Rows are points. Each copy is the shape, with its points in the same order, turned, moved and blurred by noise. Some copies are also mirrored. Which?

Shape (9 x 3):
[[ 15 -15 -10]
 [ 32  35  25]
 [-43  11  24]
 [-17  33 -32]
 [ 22 -41 -14]
 [-10   1 -31]
 [  8  14  43]
 [-34 -34 -18]
 [  3  24  34]]
Copy 1 (9 x 3):
[[ 17   2  -8]
 [  9  38  40]
 [-49  -7  16]
 [  9 -35  36]
 [ 30   5 -39]
 [ 11 -32   2]
 [-23  40  17]
 [-14 -34 -31]
 [-19  27  31]]
Copy 1 is: mirrored
Copy 2 (9 x 3):
[[ 14  -8 -10]
 [  5  43  27]
 [-49 -15  19]
 [-39  24 -38]
 [ 37 -18 -20]
 [-18   1 -35]
 [-10   9  45]
 [-18 -47 -23]
 [-20  19  35]]
Copy 2 is: only turned

Shape (7 x 4):
[[-41   4  30  11]
 [ 14  21 -33 -37]
 [ 15 -48  21   2]
 [-28 -13   7 -12]
 [ 18 -19  13 -41]
 [-55 -27  14  19]
 [ 26  -5 -21  16]]
Copy 1 (7 x 4):
[[-33  -2   9  21]
 [ 14  17   2 -58]
 [  4 -52 -32   4]
 [-26  -7 -13 -13]
 [ -6 -45  -7 -47]
 [-51  -3 -26  30]
 [ 43   1 -27  -6]]
Copy 1 is: only turned
Copy 2 (7 x 4):
[[-26 -48  16  22]
 [ -6  31 -37 -20]
 [ 16 -35  25 -36]
 [-28 -32  -4 -13]
 [ 16 -19 -32 -31]
 [-47 -49  31  -6]
 [  7  27  27 -20]]
Copy 2 is: mirrored
Copy 3 (7 x 4):
[[ 49   8  12  -7]
 [-51  16   3 -19]
 [ 10 -55  -6  -3]
 [ 15  -1  -2 -29]
 [-12 -32  12 -23]
 [ 60  -5 -27 -16]
 [-19 -11 -21  30]]
Copy 3 is: mirrored

Shape (12 x 6):
[[  5 -21 -19 -28 -26  40]
 [  7  -6 -34 -21  -8  54]
 [ 34  21  16  -3  34  -5]
 [-17   4 -23  11 -34  14]
 [ 20  26  42  21 -29  46]
 [ -7   6 -23  -4   1   8]
 [-53   9  45  40   4 -19]
 [ -5  43 -16  -3  37 -32]
 [ -1  32  16  22 -22  23]
 [ 43  -9 -48 -42 -14  40]
 [-35 -17 -22  34   1  38]
 [  1   5  15  46  11 -24]]
Copy 1 (12 x 6):
[[ 46 -20  -7  13 -26  15]
 [ 60  -6  -3  17 -12  23]
 [-14  20 -25  -9  34  13]
 [ 24   2  19  23 -33 -19]
 [-12  31   1   8 -42  49]
 [ 24  -3   8   7   9  -9]
 [-56 -16  38 -26  -6 -13]
 [  3  34  14 -16  43 -34]
 [ -8  25   8  -4 -23  14]
 [ 84   5 -34  36  -9   7]
 [  7 -28  46  37  -8  16]
 [-49   4  11  20  16 -12]]
Copy 1 is: mirrored
Copy 2 (12 x 6):
[[-29 -33 -45   0 -21   2]
 [-18 -21 -60   9 -36  13]
 [ 28  15 -23  31  26   8]
 [-18  -2   0   7 -45 -11]
 [-44   6   1  61   2  29]
 [  8   6 -20   4 -24  -8]
 [ -4  47  52 -17   3  14]
 [ 47  48 -21   9  -2 -22]
 [-22  21   9  39 -18   6]
 [ -6 -44 -80  23 -26 -12]
 [ -5  -2   4 -16 -51  31]
 [ 29  12  37  17  -1   7]]
Copy 2 is: mirrored
Copy 3 (12 x 6):
[[ -8 -10  32 -31 -28  38]
 [  1   5  23 -24 -13  53]
 [ 48  18  17   4  18 -17]
 [-23   1 -11  12 -31  32]
 [-14  28  49  46  -7   0]
 [  3   1  -9 -10  -8  13]
 [-44  -1 -23  33  37 -44]
 [ 35  39 -46  -5   9 -25]
 [-11  31  18  41   1   9]
 [ 32   1  32 -33 -38  58]
 [-34 -12 -11   6  24  46]
 [ 19  -8 -18  47  14 -16]]
Copy 3 is: only turned

Shape (12 x 9):
[[-10 -28 -17  37 -19 -27 -32  10   8]
 [-38  -3  48  26 -11   5  29  57  39]
 [ 31 -12   7 -27  44   6  -5  41 -42]
 [  6  18 -15 -42  -3 -12   8 -24  18]
 [ -1 -22 -23 -30  33  17  22   6  19]
 [  5  15  15  42  20 -14  41  40 -17]
 [ 23  24 -27  16  39 -29 -24  14  20]
 [-36  -7  55  37 -27  35  -2 -10  29]
 [ -1   3  13 -31  59 -23   7  -7 -35]
 [-41   3  -2   8  12 -29 -14  28 -38]
 [  1 -33  41  24  -9 -25  -5 -17  25]
 [  0 -11  49  34  28   0  15   5  -6]]
Copy 1 (12 x 9):
[[-49   1 -11  17 -28   3 -44  21   4]
 [-49 -19  -2  30  -9   4  46  56  45]
 [ 48 -21  -6  -1  -7  17   2  33 -47]
 [ -6   7 -19 -29  -2 -59   7  -3  -9]
 [ 22   1 -33  -7  40 -19  -2  11  -3]
 [  4   9 -14  59 -37   1  27  33  -6]
 [-22  -6  -4  35  -4 -43  -7  14 -59]
 [-37  -4  42   1  -6  10  19   8  62]
 [ 29  34  -2 -13  -2 -10  15  35 -47]
 [-31  14 -21  -1 -32  32  10  28 -36]
 [-21  15  31   7 -17 -26 -32  41  32]
 [ 11  19  28  35 -13   7  16  40  15]]
Copy 1 is: mirrored
Copy 2 (12 x 9):
[[ 28  -3 -39  -2   6 -20  -5 -31   8]
 [ 15  10 -22  13 -36  20  67   4  54]
 [ 38  27  18 -47  34  -5  42  18 -30]
 [-22   2  20 -37 -22 -34 -19  24  -8]
 [ 16  -2  31  -2  16  -5  -1  44  -3]
 [ -4  49  -9  12  -2   4  67  -7 -20]
 [  6  41 -31 -12  24 -53  -2  22 -12]
 [ 12  16  19  10 -17   8  18 -41  84]
 [-17   7  35 -47  42 -22  37   7 -25]
 [-11   8 -37 -38  27  16  28 -22 -10]
 [  7  -7  10   4  -6 -50  29 -38  32]
 [  9  32  25   8  22 -20  55 -23  25]]
Copy 2 is: mirrored

Shape (14 x 11):
[[-24  17  35   4   0 -53  72   7   7  50 -12]
 [-14  29  -8  -7   8  16 -13 -36 -25 -15   9]
 [ -1 -19  -9 -18  49  22 -50  -6  -5 -16  28]
 [ 11   2 -10 -22  -3   5 -30 -20 -21  25  43]
 [ 32   7 -32  -3  34  10  -5  -4 -32 -12  -4]
 [ 14  18   5  32  29  20 -43  23 -28 -12  26]
 [ 35 -10   0  -2  36 -19 -40 -19 -43 -17  16]
 [ -7   6 -16   4   6 -17 -39   0  -3 -42  10]
 [ 25 -21  15   3   0  29 -42  -1 -19 -20 -11]
 [ -1   1  -8  15  -1 -32  68  18  34  53 -10]
 [ 21   2   9  -2 -11 -11  31  31 -24 -34  27]
 [  9  47   6 -23 -12 -43  20  -2  33  61  -6]
 [ -1 -19 -23  29 -17 -20   5  26 -59 -16   3]
 [-21  11   1 -26 -21 -23  15  66 -64 -16 -11]]
Copy 1 (14 x 11):
[[ 10  34  16  26   1 -66  56 -13  58  18 -12]
 [  5  35 -12   2  19  19  -9 -19 -26 -16   1]
 [ 24  -4   6 -32  49  32 -35 -11 -12   4  43]
 [  8   6  -3  -7  -4   3 -24 -46 -19  11  43]
 [ 18  22 -35 -41  10  -2 -11  15 -13 -12  30]
 [ 36  22  -8   4  24  29   1  16 -25  -2  69]
 [ 37  27  15 -45  13  -6 -24  -3 -31 -20  48]
 [ -6  15  16  -1  35  13 -19   8 -10 -45  42]
 [ 27  -3  18 -13 -10  36 -25  27 -19  -9  26]
 [ 12  -1 -23  23  -3 -63  35  -4  76   7   4]
 [ -3   7   7 -24  -9   7  54   2   6 -27  42]
 [ -8  51  -2  26 -20 -42  -7 -31  67  17  18]
 [ -3 -10  -3  -2   1 -32  30  29 -40 -23  39]
 [-56  22  19 -13   1 -18  52  37 -23  15  35]]
Copy 1 is: only turned
Copy 2 (14 x 11):
[[-69  12 -13  11  32  -5  78 -20  25  48   3]
 [  1   1 -10  -8  -5 -18  16 -16 -29 -43 -13]
 [ 24  -8 -22  -9  10 -11 -20  23 -25 -36  45]
 [ 10   1   1 -22 -32   0   8 -15 -31  -8  38]
 [ 39  13 -34 -25  20  -7   1 -18  -5 -25   6]
 [ 17  53 -14  17  10 -14 -34  -9 -23 -23  23]
 [ 40   6 -10 -16  28 -34 -10 -35 -32 -12  40]
 [  4   2 -11   4  -1 -54 -25  -2   2 -21   8]
 [ 30   7  29  -6  26  -4 -35  -3 -14 -16   6]
 [-32   5 -31  13  13  25  56 -22  55  50   1]
 [-23  37  11 -28  20 -20   1 -35  37 -22  27]
 [ -7  12  -3   7 -30 -17  82  -1  19  49   0]
 [-27  28 -18 -34  21 -15 -40 -51   5  11  -3]
 [-52  64  -2 -68  20 -30 -12  -4  10  14 -11]]
Copy 2 is: mirrored
Copy 3 (14 x 11):
[[-46  35 -16  27  70 -15  46 -16 -20   1  28]
 [ -2  18  44 -11 -40  -4  25  -7 -22  -8 -13]
 [ 51 -17  37 -35 -21   8  26  22 -13  22 -33]
 [ 35  21  38 -35 -16 -34  20  -8 -24  24   8]
 [ 31  41   6 -19 -25  17   5  13 -28  -5 -29]
 [ 49  27  55  16 -15   3  10  39  -4  16 -22]
 [ 43  25  36 -27  -2 -22   5  16 -34  -2 -57]
 [ 16  -3  30 -15 -21 -20   3  30  10 -23 -26]
 [ 26  -8  38   1 -18   0 -33  18 -31  22 -28]
 [-10  32 -47  21  52   1  27 -25   3   9  38]
 [ 26  18  15  14  13  -8   1  34 -44 -39  24]
 [-30  49  10 -31  51 -12  15 -30  17  13  39]
 [ 17  32 -13  30 -20 -45  -2  45 -33 -10 -10]
 [-28  35   1   2   0 -21   6  86 -51  -7  23]]
Copy 3 is: mirrored

Shape (16 x 12):
[[  11  -21    3 -100   17   62   -7  -16   14   -7  -13  -16]
 [ -16   11   -6   22   -5  -18   28  -11   10    0   85  -13]
 [  14  -23  -14   30   17   -9  -27  -10    6   32  -22   -3]
 [  -7   16   -5   35   -5    0    3    9  -12   29  -18   18]
 [  11   70  -21   21 -105   -4  -13   82   13    8    2    9]
 [ -11   -3   18   18   25  -27  -28    3  -47   13  -19   20]
 [  23   42   23   34  -10   13   22  -20  -21   -7  -11    3]
 [  20  -11    2   13   -6  -21  -32  -21  -34  -18   -3    4]
 [  10  -17   30    8    0  -12   -8    2   18    7  -14    9]
 [ -71   -8   -2   24   -3  -24  -19  -29   -9    2  -11    8]
 [  -9    0   41   14   22  -22    9  -15  -21   74  -32  -44]
 [ -40  -20   15   32   27   -6  -30    6  -10   -6  -10  -16]
 [ -30  -30    4  -33  -31   37   26   12  -40    0  -24  -11]
 [  14   40  -28   22   14   -9   46    3    1  -11  -29    1]
 [  19   20  -19   13   22  -20   30  -17   19  -16  -25  -17]
 [  12   10  -10  -14   16   -5   52  -11    0   -9  -28   10]]
Copy 1 (16 x 12):
[[ -14   12  -25  -52  -17  -23   47    4   17    9   45   78]
 [   3  -18  -16   12    8   25  -26   -1   44  -65   -3  -38]
 [ -35   16   12  -35    3    6  -38  -14  -20   16  -27   -4]
 [ -21    6    1    0    8    9  -12   27  -26   24  -26  -28]
 [ -31 -111    1   32    3  -41    9   76   -5   19  -53  -41]
 [ -22   21   13    6   40    2  -13  -11  -52   12   17  -36]
 [  16    4   32   15   36   10  -31   50    1   13   -3   -6]
 [ -19   -9   31   14   28   -1  -24  -23  -30   -6    8   14]
 [ -25   -2   24  -24   34   14    8    2    2   16   -3   -8]
 [ -24   19    5   37  -17   25   10  -43    0   25    5  -41]
 [   4    1    4  -51   -3   36  -39   -8  -26   43   25  -46]
 [ -11   16   -8    3   35   -2  -12  -44   -6   26   -6  -31]
 [   4  -16  -48    7    5   31   38   10  -31   38   11   37]
 [  45   10   28  -10   -6  -19  -12   29  -12    2  -39  -14]
 [  30   10   42  -22   -2  -15  -11    3    7  -11  -22   -3]
 [  33   15   14  -23    4    8   21   17  -15  -10  -22    9]]
Copy 1 is: mirrored
Copy 2 (16 x 12):
[[-49 -34  14   3  -3  47 -52  -6  50  37 -32   9]
 [  2  61  -4  29  20 -34  12 -38   1 -26  28  16]
 [ 48 -37  -4 -20   5 -33 -26  -3 -11   7  28  16]
 [ 40   8 -14 -28   8 -15   7  21 -18   9   1  19]
 [ 56  83 -37 -68 -53  22  23  55  33 -32  24   6]
 [ 39  -2  19 -35   0 -29 -13  -9 -51  25   0  54]
 [ 27  23  16 -28  16   6  24  -7 -29  20  -2 -40]
 [ 14  -3  42 -21 -17  -8 -22 -12 -34  10  33  10]
 [ 51  -7  20  -6  -4 -13  -3 -18   9  22  -5  11]
 [  1 -18 -12  10 -23 -41  37 -17 -43  15   6  59]
 [ 29  -8 -18 -47  14 -81 -17 -23  -1  59 -19   1]
 [ 18 -25   5 -31  -8 -30   9 -38 -20  -6  -2  48]
 [-31 -18  24 -32  -8  -7  17  31  23  11 -47  26]
 [ 44  13 -12   3  -1  -6 -15  12 -39 -23 -32 -34]
 [ 34  -5  -9  11 -18 -13 -34 -21 -23  -6 -21 -40]
 [ 21  -1  13  20   5  -2 -15  13 -20   9 -49 -20]]
Copy 2 is: mirrored
Copy 3 (16 x 12):
[[-37  44  29 -41 -22  34  53 -43  29 -41 -39 -22]
 [ 45  12 -37   2  23 -17   5  61  41 -11  26   7]
 [ 19   4  18 -20 -16  -9 -38 -13   5  40   5 -43]
 [ 15 -15 -15   2  11   8 -25 -16 -18  23  28 -18]
 [ 12 -75 -64  29 -59 -18  17 -27 -38  14  10  57]
 [-10   7  36   5  15 -14 -27   6 -37  18  22 -32]
 [ 30  32  -9  32  20   3   9 -19 -18  27  32   3]
 [ 24  17  48   8  10 -31 -14 -11 -14   4   4   0]
 [ -7   1  22   9  -1  -8   4 -10  14  45 -12 -13]
 [  3  -9 -11 -11  44 -61 -19  -8   1   2   7 -50]
 [ 19  27   2 -27  18  14  12  21 -37  64   9 -76]
 [ -4  -4  12  19   9 -32 -14  14  -1  -1   0 -62]
 [ -4 -12  -4  -5  38  30  21 -25 -15 -35 -45 -29]
 [ 10  50 -44  15   5   8 -41 -17 -10   9   1   8]
 [ 10  60 -29  17  -3 -10 -34 -12  11  29 -18  -6]
 [ -6  49 -24  -1  23  21 -23 -19  -1  12 -18   5]]
Copy 3 is: only turned
Copy 4 (16 x 12):
[[ 42   2 -30 -54 -10 -60 -15   3 -45  -9  24 -43]
 [-17  -9  34 -37 -53  41  18   2  22  44  15  15]
 [ -4  -9 -13  31 -33  26 -57  -4   5   9 -28 -11]
 [-10   3  20   6 -21  27 -52   9   5  -8 -38  27]
 [ 15  18  45  -7 -13 -32 -72   6  74 -15  28 110]
 [-34 -36  27   7   8  32 -59  31 -12  -9 -33  -9]
 [ 19  14  72   3 -17   8 -26   3  10   2 -40  -6]
 [-27 -33  33  14 -16  -5 -44  21  23   8 -13 -33]
 [ 18 -26   0  12   6   3 -23   7  10   6 -22  -1]
 [-33 -22 -13 -50 -15  42 -38   4  38  -2 -56 -11]
 [ 20  29  -9   6  13  58 -53  45 -17  33 -36 -17]
 [ -3 -33  -5 -13  -7  58 -45   6  15 -23 -15 -20]
 [ 14  10 -12 -38 -20 -17  -9  59   1 -47 -13 -12]
 [-20  48  37   5  -4   9 -17 -25   4 -21 -15   6]
 [-10  33  21   9  -4  15  -9 -24  12  -2  -6 -18]
 [-20  34  20   4   5  -8   2  -5 -12 -21 -27 -13]]
Copy 4 is: only turned
